Every row gives one point. Before rounding, the points of a table are all equally far from one centre. They may lie mostly on one side of it. Where is the centre, to within rounding?

Points:
[[ 25   6]
 [ 35  16]
 [ 47  42]
 [-49  82]
 [-13  -4]]
Centre: [-7 49]

Points:
[[  0   2  25  40  38 -74]
 [ 54 -34 -13   3   3   2]
 [ 31  16  36  73   9 -31]
 [ 38 -56  71  28  56 -20]
 [ 17 -67  10  54  20  25]
 [ 26 -16  54  47  -7 -51]
 [-22 -63  60  15   2 -16]
 [ -4 -49  17  64  46 -49]
 [ 47  -6  38  -6  -9 -43]
 [-31 -56  30  51  63 -23]
 [ 34  22  55  24  13 -54]
 [ 66 -53  25  17  22 -23]
 [ 40 -57  59  25  53 -38]]
Centre: [  7 -13  28  20  33  -5]

Points (16 x 12):
[[ 19  14   3  16 -14  37 -32  -3  -5 -34  11 -68]
 [ 15 -23 -13  29  10  48  21 -41  -2 -88  11 -43]
 [ 17 -22 -15  -2  17  25  32  22 -44 -75 -16  -1]
 [ 28   2   6  -3   4  72  39 -37   9 -95   1 -42]
 [ 25  -4  16  34   8  18  14   6 -34 -76  -8 -36]
 [ 41 -16  46  11 -13  37  -2  -8 -56 -71 -13 -26]
 [ 39  14   8  39  13  25   3 -12   7 -48 -17 -47]
 [ 10  -8  -3  24   0  61  10 -15  -5 -87 -27  -2]
 [ 25  -5 -12  17 -39  16   1 -17 -15 -90  11   2]
 [ 26 -12  44  17   4  51 -24 -34   1 -84   7 -25]
 [ 64 -15  16  16  16  51  -4  -3 -19 -57 -26 -50]
 [ 15 -67  20  31 -21  29  -1 -29 -45 -62  24 -21]
 [ 30  47  -6  18  15  14   2  -7 -20 -25   8 -39]
 [ 25   1  30  46 -34   8   9 -13 -34 -44  11 -44]
 [ 28 -24  62  19 -48  47 -21   7  -9 -54   7 -20]
 [ 11 -29  19  10 -31  36   6   9  13 -79 -22 -44]]
Centre: [ 25 -18  13 -12  -7  47  24 -12  -7 -25  24 -12]

Points (27 x 20):
[[-10 -26  20 -67 -23  31   8 -50 -17 -36  18  20 -48 -10  17 -19  19 -32
   71  39]
 [ 34  30  29 -72 -21  -4 -21 -51  12 -49  -8  47 -62 -26  18   5  -4 -33
   52  -3]
 [ 23  -9  43 -45 -15  52 -62 -48  26 -50  28  20 -86 -33 -11 -24 -19   0
   23   0]
 [ -6  24  21 -55  15  43 -23 -74 -29 -28  16  -9 -63 -34  10 -55 -38 -15
    0  33]
 [-26  16  -2 -33  34  34   1 -48 -25 -18  -1  40 -89 -27 -16   2  -7 -44
   22  29]
 [-53  16  -2 -54 -12  36 -44   7 -50 -47   8  51  -4  12   0 -22 -36   5
   35  -4]
 [ -2   3 -12 -50  -7  15  -7 -67  13 -31  -9  18 -95 -41 -26 -14 -20 -19
   42  27]
 [ 36   1   9 -68 -30  10 -23 -20 -51 -31  20  34 -50  14 -17   0 -16 -28
   38  34]
 [-25  13   4 -36   4  59   4 -44 -44 -37  54  -6 -74  14   6   9 -18  -4
   21  20]
 [  2  17  28 -31  -8   9 -24 -65 -42 -22  64   0 -42  -8   9 -15  14 -53
   48  41]
 [  4  14  30  -8  26  18 -19 -19 -10 -37  -1  83 -23 -76   4 -35  -3 -42
   16  -1]
 [  7   4  46 -45 -30  20  36  -6 -21 -44  63  29 -51 -23  -9  -2  -8 -34
   28  14]
 [ 10 -26   3 -57 -15  28 -14 -63 -38 -29  36  29 -61 -32  16   6 -21 -17
   24  17]
 [  5  -4  21 -72  20  21  -5 -37 -33 -27  19  28 -81 -27 -15 -25  24 -37
    5  17]
 [ -1  39   4 -40   0  -6  -8 -56   0 -23  37  75 -44 -18 -11 -40  -3 -73
   47  18]
 [  3   5  15  -7 -18  13 -19 -48 -55 -22  70  24 -76  11  22  -5 -32 -27
    8  11]
 [-15   1 -35  -2   8  46 -21 -56 -22  15   9  -7 -29 -48   9  -7 -30 -26
   -1  34]
 [ 16  40  35 -45   7  16  -7 -90 -17 -30  21  26 -66  -7  24 -32   7  -7
    4  59]
 [ 34  22  43 -17  20  59 -32 -42 -37 -20  50  55 -50 -14   5 -37  15   1
   44  12]
 [ 32  32   3  -2   0  53 -40 -54 -66 -11  -2  31 -49   9   6 -34 -27 -18
   40  43]
 [ 26  12  49 -36  51  22 -26 -21   2 -32  -2  46 -75 -43   7 -20 -12  -6
   24  36]
 [ 16  41 -16 -18  22  12 -11 -78  25 -47  33   0 -58  28  50 -44  -1 -40
   34  42]
 [ 31   3  10 -56   3  43   2 -19 -34 -67  41  10 -16  -1  12 -12  38 -44
   19  40]
 [ -7   5   5  15   2  26 -65 -82 -12   2   6  24 -52 -19 -57 -40 -50 -29
   16  19]
 [ -7   3  23 -43 -40  67 -14 -61  31  -7  30  57 -64 -27   3 -16  25  -4
   22  17]
 [-31 -20  32 -14  -8  32 -28 -61 -66 -34  31  -8 -51 -22  30 -13  14 -27
   21  26]
 [ 26  27   7 -21   5  49   1 -62  -3 -13  49  15 -82 -44   1 -37  -6 -44
   20  23]]
Centre: [ -4  11  20  -5  -5  17 -14 -34   9 -35   0  14 -20  12  -4 -27  -7 -15
  14  -3]

Points (28 x 24):
[[ 29  10 -14 -35 -60  40  40  21  -8  28  14 -66  14  57 -10  -2 -18 -24
    3  16 -14   2  21 -44]
 [  3   8  20  -7 -46  39  29  24   2  48  31 -82   9  12  12  21 -51  18
   -7  43 -51 -34  40 -14]
 [ 39 -34  36 -32 -46  56  12  15  -9  -5   0 -38   8  12  11   6 -38   7
  -21  36 -23 -50  55 -48]
 [ 12  -9  22 -14 -42   4  13  15  14  -5  14 -95   9  61  18  18 -13  -4
  -33 -26 -43 -29  28 -37]
 [ -5   9  20 -20 -73  68  10  54 -24 -10  11 -55  -3  -1  15  11 -23 -10
  -27  47 -35 -36  18 -51]
 [ 11  -4  12 -38 -56  21  34  16 -37  28  45 -41 -21  34 -19 -34 -31 -15
  -39 -19 -38 -40  46 -35]
 [-31  11  26 -23 -64  52  36  31 -30  18  41 -61 -24  15  -6 -39 -27  -5
  -17 -26 -28 -38  37 -29]
 [-24  10  26 -34 -38  35  30  28  -5   3  33 -68 -17  34 -13   7 -42 -10
    5  -8 -25 -76  48 -50]
 [  0  11  20  -6 -56  57  30  24 -10   5  15 -45 -26  75 -26  34   3  -8
   12  31 -25 -15  42 -17]
 [ 29 -20 -15 -24 -75  23  37  40 -21  20  26 -64  -6  28  10  -1  -9 -21
  -15  17 -15 -26  19 -30]
 [ 14 -25   9 -54 -42  15  19  37  -4  37  34 -39   2  31  -5   5 -62  -2
   13  16 -28 -23  52 -46]
 [  4 -41  31 -10 -21   4  28  59 -11  17  18 -45   8  24 -37  39 -35   3
   -3  29 -15 -39   5 -19]
 [ 16  -7  35   6  -8  42  33  36 -22  12  25 -47 -17  34 -17 -11 -12 -15
    1  62 -30 -59  35 -46]
 [ 24   5  24 -52 -44  45  14  33 -20 -23  73 -57 -17  12 -32   6 -29  12
  -14  21  -5 -49  13 -24]
 [ 20  16  24 -34 -77  14  11  14 -22  26  13 -57 -22  32 -12  -7 -47  -5
   11  19 -35 -63  36 -47]
 [ -9  10   6 -58 -74  54  13  13 -22  17   0 -28 -21  39   4 -14 -49 -17
  -45  20  21 -42   9 -39]
 [  1 -17   1 -66 -37  12   5  57 -23   2  17 -66   1  -1 -13  25 -40 -13
  -27   6 -18 -29  34 -31]
 [ -1  21  15 -15 -67  41  16  25  -4  36  55 -48 -21  22 -15 -10 -11  17
  -40   1  -7 -37  30 -72]
 [  7 -24   9  -5 -62 -11  56   7 -20  14  30 -61  -6  57 -33 -12 -45 -10
  -28   9 -18 -29   3 -31]
 [  2   9  38 -14 -34  37  17  43 -30  27  43 -30  17  -9 -18   6 -41  -9
  -12  26 -34 -22  69 -46]
 [ 10 -16   8 -24 -67  24  17  34 -16  19  20 -48 -14  27  12 -12 -52  16
   -8  26 -20 -20  42 -87]
 [  7 -25  16   5 -39   9  29  26 -33  43   9 -42 -20  39 -41 -30 -11 -30
    7  22 -38 -43  19 -33]
 [ 13  -9  38 -38 -52  23  40  13  -8  34  19 -36   0  36 -25  34  -3 -11
    9  16 -27 -33  17 -66]
 [ -8   6  30 -47 -54  26  45  35 -28  35  35 -48   9  31 -13  -4 -46  -5
  -14  32 -40 -50  20 -58]
 [-24 -11  33 -33 -15  20  41  12 -21 -30  47 -50   8  28 -22 -20 -30  -2
   24  46 -11 -40  21 -74]
 [ -8  25  50  -8 -46  23  39  26 -13  12  50 -26  28  65 -10 -20   3  -7
   22   8 -21 -29   9 -52]
 [  6  10  24 -15 -51  61  19  15 -25  39  19 -30  -5  29 -40   1 -21 -56
  -26  33 -37 -32  43 -30]
 [ 16  -3  26 -26 -14  27  42  33 -17   2  58 -58  22  39  13 -13 -26  -1
  -12  26 -15 -31  38 -75]]
Centre: [-14   3   3 -10 -19  33  -5  -6 -12  -3  17 -28   1  25  -1  -3 -27   9
 -12  10 -30 -19   4 -19]
